Every row gives one point. The points of each table are mixes of a few directions, plus a little noise. Count the directions of each table, and those that both share. Where both have some left over, give the other angles between the two spaces (their principal angles), to ten degrees, smallest first.

First, 7 rows:
-0.023 0.044
-0.031 0.062
0.016 -0.032
0.012 -0.021
0.009 -0.020
0.017 -0.033
0.000 -0.001
Second (5 x 2):
-0.017 0.007
0.033 -0.013
0.053 -0.023
-0.033 0.015
-0.036 0.015
Directions: first 1, second 1, shared 0; angles 40

First:
-0.010 -0.013 -0.031
0.008 -0.024 0.040
-0.006 -0.055 0.002
0.006 -0.012 0.028
0.006 0.052 -0.003
-0.003 0.052 -0.037
Second:
0.000 -0.046 0.022
-0.014 -0.048 -0.027
0.016 0.038 0.046
0.005 -0.011 0.024
-0.008 -0.010 -0.025
-0.006 0.011 -0.030
0.006 0.064 -0.009
Directions: first 2, second 2, shared 2

First (6 x 4):
0.012 0.010 0.009 -0.027
0.007 0.006 0.005 -0.017
-0.005 -0.004 -0.003 0.011
0.013 0.010 0.010 -0.030
0.015 0.013 0.012 -0.037
-0.042 -0.035 -0.033 0.100
Second, 5 rows:
-0.015 0.004 -0.013 -0.009
-0.032 0.009 -0.027 -0.020
0.073 -0.020 0.061 0.043
-0.028 0.009 -0.024 -0.017
0.005 0.000 0.004 0.003
Directions: first 1, second 1, shared 0; angles 90

First:
0.010 0.042 0.006 0.012 0.020 -0.025
0.031 0.046 0.016 0.004 0.034 -0.033
0.005 -0.030 -0.032 0.012 -0.043 -0.006
-0.004 -0.028 -0.042 0.012 -0.038 0.000
-0.064 0.050 0.073 -0.003 0.027 0.023
0.041 -0.040 0.010 -0.028 0.014 0.008
-0.005 -0.009 -0.010 -0.020 0.028 0.022
-0.043 -0.033 -0.009 -0.002 -0.031 0.032
0.027 0.002 -0.011 0.010 -0.009 -0.025
Second (9 x 6):
0.017 -0.043 -0.003 -0.002 -0.013 0.019
0.002 0.004 -0.062 -0.029 -0.004 -0.036
0.019 -0.035 0.031 0.010 0.003 0.035
0.024 -0.028 0.062 0.015 0.035 0.059
0.024 -0.005 0.049 0.036 -0.021 0.002
-0.036 0.022 -0.042 -0.017 -0.014 -0.025
-0.002 0.038 -0.029 -0.018 0.022 -0.034
-0.039 0.042 0.023 0.023 -0.017 -0.013
-0.009 0.005 -0.029 -0.018 0.008 -0.009
Directions: first 4, second 4, shared 3; angles 40

First:
0.031 0.038 0.058 -0.025 -0.035 -0.024 -0.039 0.027
0.022 0.032 0.033 -0.019 -0.015 -0.029 -0.033 0.013
0.017 0.031 0.032 -0.021 -0.006 -0.044 -0.036 0.007
-0.017 -0.011 -0.023 0.006 0.026 -0.015 0.006 -0.017
-0.029 -0.040 -0.040 0.023 0.021 0.032 0.040 -0.018
-0.008 -0.015 -0.049 0.017 0.022 0.023 0.023 -0.016
-0.053 -0.051 0.007 0.013 0.019 -0.009 0.028 -0.016
0.012 -0.008 -0.053 0.020 0.000 0.063 0.031 -0.002
0.025 0.024 0.035 -0.014 -0.030 0.001 -0.019 0.021
Second (10 x 8):
-0.015 0.011 0.027 0.000 0.001 0.000 0.086 -0.035
-0.014 0.007 0.017 -0.004 0.003 -0.001 0.060 -0.017
-0.050 0.000 0.001 -0.044 0.029 -0.020 0.075 0.055
-0.009 -0.001 -0.004 -0.008 0.004 -0.004 0.003 0.014
0.034 -0.003 -0.011 0.025 -0.016 0.011 -0.077 -0.014
-0.006 0.006 0.012 0.000 0.000 0.000 0.040 -0.017
0.001 -0.007 -0.011 -0.006 0.004 -0.004 -0.028 0.022
0.025 -0.013 -0.030 0.006 -0.006 0.003 -0.108 0.029
0.024 0.005 0.017 0.030 -0.018 0.013 0.002 -0.055
0.010 -0.007 -0.014 -0.001 -0.001 0.001 -0.051 0.020
Directions: first 3, second 2, shared 0; angles 60, 80
